Every row gives one point. Examples show where two turns around zero, p and q, send a point. Where does a point land after both, in the order given? Backwards means that the second turn is done in reverse. Each puzzle has new turns, and all numbers are rounded.
In the rows, 128 means zero.

Turn p:
[142 134] -> [137 116]
[147 161] -> [165 118]
[124  83] -> [ 83 120]
[135 147] -> [148 126]
[ 92 115] -> [106 159]
Turn q:
[117 138] -> [124 114]
[153 172] -> [ 77 131]
[117  95] -> [162 133]
[124 107] -> [149 134]
Where do these land?
q, then p backwards: [122 139] -> [136 118]
q, then p: [134  88] -> [159 102]
p, then q: [159 156] -> [133 170]
q, then p backwards: [ 97 129] -> [159 133]

Turn p:
[128 133  98  88] -> [118 162 102 103]
[126 182 146 184] -> [108 124 199 158]
[114  91 136 156] -> [144 100 113 162]
[115 110 151 124] -> [126  98 116 126]
[153 126 102 106] -> [145 159 117 108]
[145 107 130 113] -> [150 125 113 112]
[114 147 133 126] -> [105 127 137 126]
Turn q:
[132 101 105 102] -> [154 131  95 114]
[139 139 179 126] -> [ 98  93 150 113]
[ 94 130 100 169] -> [121 184 137 148]
[158 112 112 127] -> [133 117  96 143]
[117 158 143 116] -> [136 117 162 122]
Where do these land?
p, then q: [129  87 116 115] -> [151 132 103 157]
q, then p: [154 170 130 142] -> [147  92 138 158]
q, then p: [126 155 107 127] -> [147 118 155 130]
p, then q: [116  91 132  89] -> [171 143  97 134]
p, then q: [115 137 155 167] -> [ 82 139 119 113]

Turn p:
[119 172  96 113 116 128 154 124 164] -> [101 107  97 103 141 104  93 140 151]
[117 135 149 155 131 125 142 146 169] -> [132 118 139 137 103 132 103 160 159]
[131 103 133 110 112 141 148 145 123] -> [135 101 108 133 112 145 139 123 113]
[164 108 121 107 125 133 147 129 114] -> [126  96 122 129 147 149 152 114 116]
[115 146 127 225 151 139 136 148 120] -> [146 160 138 168 116  98 158 173 192]
[115 104 126 106 113 136 116 124 132] -> [134 135 110 122 117 148 118 113 108]
[114 114 138 106 154 137 106 150 137] -> [131 141 133 111 114 148 127 155  97]
[122 110 126 123 174  94  69  60 139] -> [ 98 200 173 129 164 157  99 108 110]
[119 121 120 123 116 121 107 148 162] -> [152 131 118 117 127 141  94 144 125]
[146 105 140 120 116 110 140 150  74] -> [151 102 135 158 131 118 163 111  92]
[114 151 139 135 112 139 151 119  60] -> [118 125 122 142 108  76 172  96 122]
[161 167 120 112 115 132 120  93 143] -> [113 118 139  86 157 120 116  99 151]
Turn q:
[113 112 122 132 110 135 159 144 135] -> [109 100 122 130 103 145 127 133 126]
[217 132 133  90 119 101 115 146 121] -> [191 125 138 124 156 131  55 117 106]
[109 160 135 130 100 112 140 146 157] -> [131 149 130 117  75 145 122 136 130]
[122 109 136 136 146 100 108 149 128] -> [140 123 138 154 116  95 126 117 139]
[112 104  51 129 108 138 156 131 130] -> [114  92  70 139 114 159 149 101 101]
[135  95 126 149 129 144 108  56 140] -> [120 141 133 164 183 164 162 125 151]
[118 167 146 143 108 133 128 126 115] -> [121 155 146 111 114 131 138 153 106]
[129 151 152 143 115 149 121 148 119] -> [124 139 136 119 120 117 122 170 115]
[119 109  84  88 104 130 123 147 123] -> [109 120  82 139 120 132  99  97 106]
[128 166 136 129 148 123 137 137 113] -> [140 136 139  91 121 107 137 132 119]
[116 133 157 129 206 136 112 129 140] -> [137 130 136 107 146  74 148 132 185]
[117  98 157 138 142 135 128  76 115] -> [100 127 163 142 169 136 153 123 150]
Where do these land?
p, then q: [128 154 111  35 137 128 118 125 131] -> [ 77 132 119 118 157  82 111  70 107]
q, then p: [141 147 117 140 111 131 108 114  68] -> [112 131 148 145 133  88 173 131 102]
q, then p backwards: [153 130 111 134 144 142 127 112 139] -> [152 120 101 134 120 136 120 141 130]
p, then q: [125 153 109 160 123 101 126 136 137] -> [170 136 131 142 113 109 129 124 146]
q, then p: [133  73 117 144 141  93 120 109 130] -> [115 143 150 166 126 155 134 121 174]
q, then p backwards: [112 140 106 113 147 145 118 151 138] -> [105 148 105 125 109 151 136 132 126]
p, then q: [119 125 168 148 140 133 168 148 127] -> [114 108 143 161  93 149 120 153 124]
p, then q: [150 107 113 139  77 142 121 148 139] -> [160 112  99 137 167 157 119 129 133]
q, then p: [106 104 105 153 121 117 141 106 135] -> [110 125 106 153 109 136 140 119 160]
q, then p: [114 146 223 114 139 148 131 130 136] -> [146 115 163  95  79 122  74 163  99]

Turn p:
[157 168 101 116 151 178  90 140  97 102 126 107] -> [124 141 146 119 187 129 144 161 116  62 130 132]
[154 152  92 144 163 118 109 157 110 156 105  93] -> [ 81 130 129 134 159 110 112 166  90 110  98 112]
[142 160  90  99 159 111 135 139 144  95 149 101] -> [ 87 137 125 115 128 120 116 134 133  80 113 179]
[ 89 116  96 137  99 149 165 143 151 149 131 154] -> [166 123 131 153 122 142  87 138 163 158  99 139]
[147  95 166  92 124 139 161 135 123 157 162  92] -> [106 133 107 112 107 158 182 163 153 165 127 140]
[ 86 152 136 149 106 118 136 136 137 111 116 142] -> [146 133 148 148 101 125 105 101 145 114 118 107]
[114  92 118 144 106 113 156 153 100  97 105 133] -> [147 124  95 154  97 171 102 128 111 116 131 112]
[141 146 162 104 108 133  88 148 132 131 116 137] -> [146 125 168 128 119 118 173 129 102 119 123 125]
[153 145 111 123 124 148 147 124 145 150 164 143] -> [132 125 118 141 156 109 143 136 159 142 110 162]
[149 116 120 128  94 110 148  84  90 154 114 113] -> [119 178  95 145 145 146 137 113 106 167 134 119]
[167 121 152 133 109 121 160  94 152 133 124 104] -> [119 143  90 103 129 133 160  94 134 154 102 127]
[ 93 109 144 158 109 108  88 103 141 116 108 136] -> [161 136 138 107 102 105 104 100 109 137 152  93]
[ 88 111 141 108 158 160 116 148 116 105  95 163] -> [147  84 174 124 129 171 109 132 125 112 158 118]
[100 126 158 144 161 115 112  95 122 109 168 170] -> [126 103 134 129 120  97 123 100 159 127 197 124]
[137 111 132 141 148 101 110 121 161 153 138 133] -> [116 105 121 108 118  88 122 127 117 158 128 132]
Turn q:
[123 131  99 148 145 116 101 107 106 132 118 137] -> [105 128 116 111 158 123 151 149 124 129 123 103]
[123 129 120 139 130 158 166 110  90 122 136  81] -> [157 123 157 109 131 138 173 122 100  97 146 145]
[151 127  64 115 112 173 109 140 139 127 143 124] -> [114 150  79 121 119 160 166 127 149 111 115 164]
[136 113 126 134  99 147 142 160 103 121 143 127] -> [155 122 145 132 111 141 151 139 152 131 110 153]
[105 114 103 139 142 152 136 115 155 122 142 151] -> [110 104 107 133 154 139 117 126 128  96 114 150]
[117 111 155  67 115  97 145 101 103 126  84 155] -> [ 85  88 162 115  98 102 122 103 114 182 144 127]
[105 187 130 159  86 132  93 128 140 134 127 141] -> [112 142 118 155 114 153 113 197 134 116 153 108]
[166 135 112 129 104  98 175 125 151 153 114 102] -> [122 151 145 166  95 131 153  81 125 108 124  99]
[126 101 133 110 119 121 106 166 159  81 148 114] -> [166 113  84 118  97 108 105 122 159 127 118 140]
[116  87 186 139 152 136 146 134 100 150 175  89] -> [204 113 170 112 168 140 117 100 134 137 148 133]
[168 135 175 155 165 119  94 115 144 146  97 144] -> [134 162 117 150 161 119  96 132  85 175 112  97]
[113 134 144 125 151 123 111 143 137 147  96 148] -> [108 138 135 112 133 134  88 135 118 146 111 113]
[115 159 116 107 144  92 138 120 136 104 141 150] -> [ 95 129 128 129 127  78 114 131 143 109 145 129]
Where do these land?
p, then q: [158 168 161 105  97  85 128 168 118 120 155 155] -> [131  84 173 185 119 111 149 151 118 102 105 111]
q, then p: [ 78 138 141 138 136 163 149 127 142 128 133 105] -> [158 114 126 121 133 139 158 139 121  91 167 138]
p, then q backwards: [107 136 121 139 131 156 180  95 129 130  97 125] -> [124  96 128 127 140 123 111 148 150 189 139 138]
p, then q: [143 117 127 106 137 105  88 116 136 166 122 117] -> [116 133 180 109 134 125 123 127 156 149 143 120]
q, then p: [103 105 102 159 134 138 173 107 151 129 133  97] -> [139 127  90  99 139 168 127 107 130  94 161 124]
q, then p: [135  91 134 154 121 103 118 145  82 144  97 109] -> [ 98 137 124 106 130 168 162 138 118 158  91 114]
q, then p backwards: [178 126 163 108  93 107  73 130 127 110 144 150] -> [120  92 130 151  96 112 150 112 120 184 176 148]
p, then q: [129 132  95 170 128 117 104 120 106 137  97  96] -> [137 157 123  73 124 113 144 154 126 125 146 102]
p, then q backwards: [145 150 143 115 166 166 160 139 152 105 150 139] -> [ 96  93  82 125 118 134 145 133 114 129 167 149]
q, then p: [124 110 119 173 132 112 104 119 109 156 117 149] -> [ 95 111 135  99 131 153 116 157 131 128 106 101]
q, then p: [124 129 104  86 120 174 137 142 161 127 145 143] -> [183 117 150 141 148 119 102 104 139 127 143 152]
q, then p: [ 98 139 128 106 146 137 162 139 165  85 122 145] -> [166 130 135 137 101 119 113 106  88 112 170 135]
q, then p backwards: [143 123 126 106 124 101  88 118  86 127 154 135] -> [133 115 155 136 134 148 125  93 130 165 169 127]

Turn p:
[117 124 134 180 120 132 135 168 155 160 160 112 135  95] -> [125  89 143 119 108 135  99 168 113 165 135  85 129 152]
[141 121 111 158 103  99 124 150  89 161 132 110 117 138] -> [163 117 109 158 114 114  99 151 120 150 114 123  94 112]
[159 109 132 132 109  94 116 160 162 145 153 127 118 101] -> [171 127 138  98 133 148  98 163 118 156 147 129 125 144]
[ 95  78 149  85 135 168 123 113 124  92 155 112 130 132] -> [115 155 168 151 115 141 165  92 104 141 115 154 164 160]
[115 118 155 103 165 125 149 103 129  75 174 122 160 161] -> [114 173 159 142 159 122 173  99  91 103 131 108 127 167]
[111 150 145 126 164 135  89 110 113 122 107 134 105 132] -> [101 123 125 137 157 110 100 106 132 102 108 149 154 119]
[109 137 108 158  80  82 151 132 163 169 117 114 111 126] -> [134 112 101 100 124 105 114 155 162 189 133 118  85 138]
[129 155 119 120 110 139 144 168 133 167 149 133 131 114] -> [135 118 120 101 105 123 127 153 107 155 134  99 140  95]
[133 117 146 120 145 175 119 102 113  97 108 177 119 171] -> [ 99 160 104 160 133 138 157 129 141  77 116 153 169 132]
[155 130  95 150 144 109 171 114 121 151 103 118  82 110] -> [108 102 130 125 133 125 122 167 137 129 140 164  69  96]
[128 150 105 138 124 100 138 156 118 104  82 144 103 132] -> [144  99  93 107 121  92 129 136 138  96 128 156 108 126]
[128 124 109 114 147 158 103 130 131 105 100 118 166 140] -> [120 121 112 129 111 159 133  76 123  97 126 126 137 133]
[120 115 174  75 160 141 125 113 124 121 107 131 167 155] -> [121 159 139 118 154 156 163  88 124 102  76 122 149 128]
[163 170 124 153  81 112 141 133 137 139 119  91  99 115] -> [136 140 134 101  92 100  83 154 156 136 142 122  87 109]
[131 118 120 111 153 153 100  91 134 115 138 148 150 153] -> [108 154 116 153 151 158 139  95 126 111 144 129 153 131]
[110 134 113  87 146 141 105 100 106 105 137 154 135 133] -> [124 140 125 148 151 121 153  85 120 115 144 145 163 110]
[134 126 136 165  89 112 142 133 125 149 134 133 148  66] -> [161  89 161 129 116 129 120 160 165 151 143  95 123 123]
Turn q:
[118 104 144 115 118 159 120 109 167 162 139 136 109 147] -> [145 114 109 122 145 127 136  84 113 154 157 143 102 149]
[ 98 147 122 111  91 112 158 130 116 154 142 113 107 161] -> [103 132  95 100 167 115 133 141 142 120 145 171 139 135]
[169 108 157 102 144  92 119  90 127 154 148  94 123 163] -> [170 174  91 119 120 117 145 144 129 131 129 131 111 190]
[122 137 143 169 156 142 141 135 156 117 127 138 118 151] -> [117 109 127 170 144 159 155 129 111 125 138 118 119 132]
[166 164  99 116  94 160 118 146 166  98 150  99 137 154] -> [113 138 155  82 118 174 177 117 172 126 152 124 111 123]
[124 165 122 161 110 123 110 109 101 134 110 138 161  88] -> [ 89 142 131 149  76 121 105 131 135 148 116 138 150  99]
[142 115  96 108  93 108 100 164 165 100 143 101 151 146] -> [157 122 131  88 120 136 174 109 186 110 126 114 144 114]
[ 96 130 165 100 159 145 106 137 103 142 141 121 137  80] -> [151 133 159 148 126 111  64 126 126 137 163 124 154 140]
[105 146 108 121 155 149 156 116 115  99 108 130 158 134] -> [ 96 164 149 143 154 138 116 115 119 106 119 107 132 104]
[149 140 156 173 120 134 169 139 106 121 134 176 143 134] -> [113 121 120 139 124 178 132 159  77 145 108 142 150 106]
[134 109 142 114 106  80 127 152 148 147  94 144  97  90] -> [150  84 143 121 125  72 144 140 126 153  95 145 147 140]
[114  98  99 152 134 140 161 129 140 159 149 143 100 104] -> [119  89 101 118 143 102 125 137  92 140 153 105 109 103]
[152 120 151 119 158  85  97  78 108  92 129 134 115 141] -> [173 169 128 164 104 121 127 150 128 104  96 146  93 144]
[120 143 105 128 173 144  93 131  99 120  85 160 142 120] -> [112 131 151 166 130 137  78 117 148 136  86 101 112 115]
[112  94 111 130 109 147 146 156 104 121 122  93 122 108] -> [114  99 130  90 125 114 108 121 118  86 138 110 149 127]
Where do these land?
p, then q: [131 145 165 168 101 134 132 113 165 166 135  82 129 129] -> [120 102 129 136 134 113 133  95 182 137 156 149 139 180]
p, then q: [135 130 188 162 121 104 140 123 138 138 169 122 147 126] -> [124 123 136 145 133 148 141 141 159 116 139 117 153 196]
q, then p: [137 144 132 127 104 146 134 134 117 105 107 159 104 149] -> [111 114 125 131 129 134 150 139 142 112 105 156 166 126]
q, then p: [180 115 100 117 199 121 101 111 134  95  94 103 139 118] -> [109 159 140  95  89  92  76 129 150 114  91 141  80 147]
p, then q backwards: [119 126 101 117 106 117 149  95 131 133 141 159 119 145] -> [117 155 119 129 128 105 135 110 165 148 157 126 130 142]
p, then q: [112 149  95 109 188 104  80 130 121 108  86 126 144 143] -> [146 167 127 152 118 105 104 113 114  94 102 110  64  96]
p, then q: [ 99 115 104 156 111 157 139 128 100 121 151 138 114 135] -> [113 104  78 127 117 130 142 140 120 121 129 132 158 105]
p, then q backwards: [157 105 108 125 174 111  77 134 124 146  81 148 137 107] -> [ 90 102 139 134 111 153 115 167 101 110 145 167 115 176]
q, then p: [130 110 105 120 150 104 121 128 106  97  67 121 155 115] -> [134 117 134 104 123 114 108  91 175  98 100 131  99 153]
q, then p: [129 134 132 104 194 132 121 111 102 135  89 133 122 112] -> [120 129 109 132 142 105  62 121 133 111  88 128 118 143]
p, then q: [142 169 151 138  98 142 136 129 136 156 166 116 164  98] -> [133 137 142 109  97 112 134 126 150 127 176 128 166 174]
p, then q: [103 133 114 127 110 126 179 160 144 135 139 135 108 129] -> [130 115 107  86 165 105 124 151 130 131 120 135 156 130]
p, then q backwards: [140 111 120 123 100 138 146 159 113 133 160 129 114 174] -> [161 123 150 150 141  96 141  83 123 137 147 135 142 119]
q, then p backwards: [ 91 104 128 103 109 168 141 135 146 114 138 161 133 144] -> [134 134 104  83 167 102  99 116 124 133 122 125 143 106]
p, then q: [117 123 120 131 101 126 127 146 137  99 160 139  88 119] -> [151 134  95 115 136 151 133 155 145 149 117 144 153 115]
p, then q: [127 137 183 121  82 117 125 112 131 165 165  76 132 105] -> [120 129 136 143 105 113 133 124 154 176 143 153 157 205]

Turn p:
[139 115 123 125 104 149 175 128 114 143 134 145 105 115] -> [ 96 110 103 152 111 125 115 102 123 146 134 130 143 154]
[147 183  93 107 179 141 131 158 151 113 133 102 164 165] -> [147 137 171 159 125 123 142 158 125 146 127 145  41 114]
[142 174 120 117 154 127 134 145 122 156 128 139 120  90] -> [119 127 139 132 128 103 160 134 119 123 159 128 103 177]
[128 119 105 150 107  89  96 110 125 137 100 130  96 171] -> [134 143 121 118 161 162 103 142  97 121 113  71 138 120]
[111 114 120 120 129  88 158 126 115 127 116 139 126 140] -> [114 153 109 126 110 123 123 148 100 149 129 116 144 118]
[117 105 102 169 142 138 113 135 121 126 109 148 136  79] -> [129 113 114 144 150  95 151 119 140 106 169 104 152 104]
[105 131 138 137 146 122 114 124 145 154 107 100  88 118] -> [ 90 146 119 108 156 138 144 135 128  89 122 121 118 134]
[135 147 113  69 139 139 125 137 170 108 150 138  97 112] -> [128 130 139 139  72 169 153 119 129 101 145 137  93 146]
[142  88 175 161 129 131 107 122 106  99 145 127 132 173] -> [169 150 114 111 160 138  78 103 137 135 114 157 149 100]
[138  96 147 131  95  98 115 129 115  62 110  97 119 139] -> [132 176 154 114 121 158  93 116 160 142 126 111 168  95]
[ 76 122 102 152  99 125 122 132 100 163 173 124 154 122] -> [113  61 124 109 146 123 118 172 112 140 147 143 158 114]
[159  98 115  80 137 133 118 103 119 169 142 104 126 109] -> [124 107  89  91 118 151 155 119 160 157 130 114 100 149]
[154 120 175 148  99 125 161 105 153 137 155 142 140 149] -> [150 129 108 152 130 138 115 123 131 143  77 165 164 157]
[105 190 131 143 141 159 140 114 123  96 121 145 186 143] -> [156 112 170 153 110  60 106 153 126 114 105 145 108 116]
[124 118 162 113 120 156 109 152 142 130  98 141 133  95] -> [123 125 148 113 123 113 164  76 133 107 123 135 142 123]
Turn q:
[109 145 124 117 149 140  87 107 128 130 111 128 149 145] -> [136 162 148  98 137 134 125 136 115 141 132 108 148 154]
[151 150  99 160 173 124 133 149 115  96 131 148 111 100] -> [130 138 146 187  88 140 114 135 146 108 151 141 146 150]
[111 118 134 115 139 127 125 138 116 143 129  96 187 140] -> [152 137 134  90 149 109 128 151 157 147 152 112 110 126]
[105  88 141 132 122 142  94 109 122 112  95  97 155 108] -> [149 157 144  78 137 100  94 126 109 101 139 131 119 112]
[133 136 108 149 120 117 101 135  79 128 129 138 109 112] -> [155 121 111 154 113 116 100 113 121 111 125 112 139 162]
[111 125 169 119 135 126 126 144 135 136 128 116 131 133] -> [117 130 127 121 173 122 123 138 133 133 134 141 122 125]
[120 120 127 102 147 120  97 101 103 108 148 147 150  98] -> [136 151 140 110 120 108 111 139 160 102  97 114 160 143]
[177 110 119 148  81 136 148 104 185 163 147  74  95 133] -> [ 79  66 131  98 107 145 152  70 107 121 142 127  79 105]
[163 145 104 109 136 115 118 164 120 123 113 178 100  97] -> [141 119 112 177 115 137 144 116 133 104 138 132 194 130]
[107 161 138  98 137 156 150 124 106 147 131 149 101 108] -> [150 109 144 151 157 157 145 152 122 113  89 129 140 142]
[ 98 137 161 124 131 120  64 124 108 108 137 126 148 106] -> [129 163 115  98 159 117  83 136 140 102 122 123 149 162]
[113 124 101 105 169 114 129 138 103 121 138 152  80 134] -> [119 124 143 180 122  96 143 155 114 121 110 114 157 150]
[100 110 130 148 113 129 163 125 169 160 133 139 152 151] -> [123 108 121  97 120 129 144 144 121 179 123 167 107 113]
[125 137 138 136  92  98 184 114 159 129 109  95 137 160] -> [118 141 102 118 129 135 175 112 121 151 131 146  63 104]
[151  98 167 150 108 132 164  97 149 151 118 105 150 179] -> [115 126 141 103 142 126 131  87 127 184 123 136  75  84]
[173 142  87 136  97 153 164 175 149  93 150 158  93 143] -> [100  95  92 186  79 175 134 137 120 130 142 115 140  86]
Where do these land?
q, then p: [151 133 123 106 165 134 111  94 118  97 118 151 125 121] -> [136 139 172 128 132  97 127 139 148 120  87 140 140 135]
p, then q: [133 109 174 148  98 112  94 106 170 117 135 110 140 139] -> [148 165 159 117 129 169 136 123 139 129 157 138 155  85]
p, then q backwards: [136 154 148 119 125  84 115  89 153 168 113 119 133 145] -> [ 72 161 121  92 120 131 124  90 111 133 140 135 131 132]
q, then p: [159  97 140 100 129 165 156 112 111  94  82 145 146  96] -> [149 147 156 141 115  94 156 104 186 112 140 125 154 166]
p, then q backwards: [122 104  94 119 106 126 147 137  86 151 136 120 109  81] -> [153 130 109 130 130 117  94 166 166 146 162 119 131 158]
p, then q: [134 128 100 128 134 141 154 122 117 137 165  98 150 105] -> [104  86 115 121 119 109 131 143 115 152 139 158 143 124]
p, then q backwards: [134 161  93 177 115 160 128 131 131 148 148 148 135 106] -> [131 127 126 126 153 128 133 176  99 162 144 113  84 112]
p, then q: [161 144 148 120 132 147 136 170 122  89  93 112  90 150] -> [109 153 145 122 156 168 112 106 109 125  88 134 117 178]
q, then p: [ 79 149 163 130 115 146 142 150 158 162 139 116 137 112] -> [131 129  98 132 110 128 140  86  90 126 160 145  89 107]
q, then p: [100 100 131 171 180 143 165 149 100 151 151 119  96 142] -> [135 157 103 108 195 147 127 104  87 118 142 146 168 126]
p, then q: [ 98 110 113 117 106 122  88 115 171 134 151 119 121 167] -> [158 122 153 135 132 142 100 145 111  89 142 119 146  77]
p, then q: [139 111 116 109 171  98  86 128  97 103 129 114 127 133] -> [ 98  93 132 135 140 157 154 128 152  89 129  99 143 141]
p, then q: [167 137 169 106 126 112 162 152 160  77  92 149 117 115] -> [141 157 104 121 129 197 133  90 130 152 102 140  89 150]
q, then p: [144 105 116 105 111 143 103 106 105 167 172 150 146 128] -> [123 136 122  99 126 146 169 119 154 156  87 104 125  96]
q, then p: [104 163 117 166 135 109 155 171 125 108  92 141 143 158] -> [133  89 131 169 167 133 113 135  94 135 158 136 116 172]
p, then q: [ 90 127 143 132  98 118 109  94 128 128 152 132 126 157] -> [153 147 122 115 136 119 110 134 125 112 153 104 167  96]
p, then q: [125 144  90 123 128 118 125 151 126 146 108 132 136 119] -> [128 106 131 144 149 108 123 137 137 124 125 132  90 132]
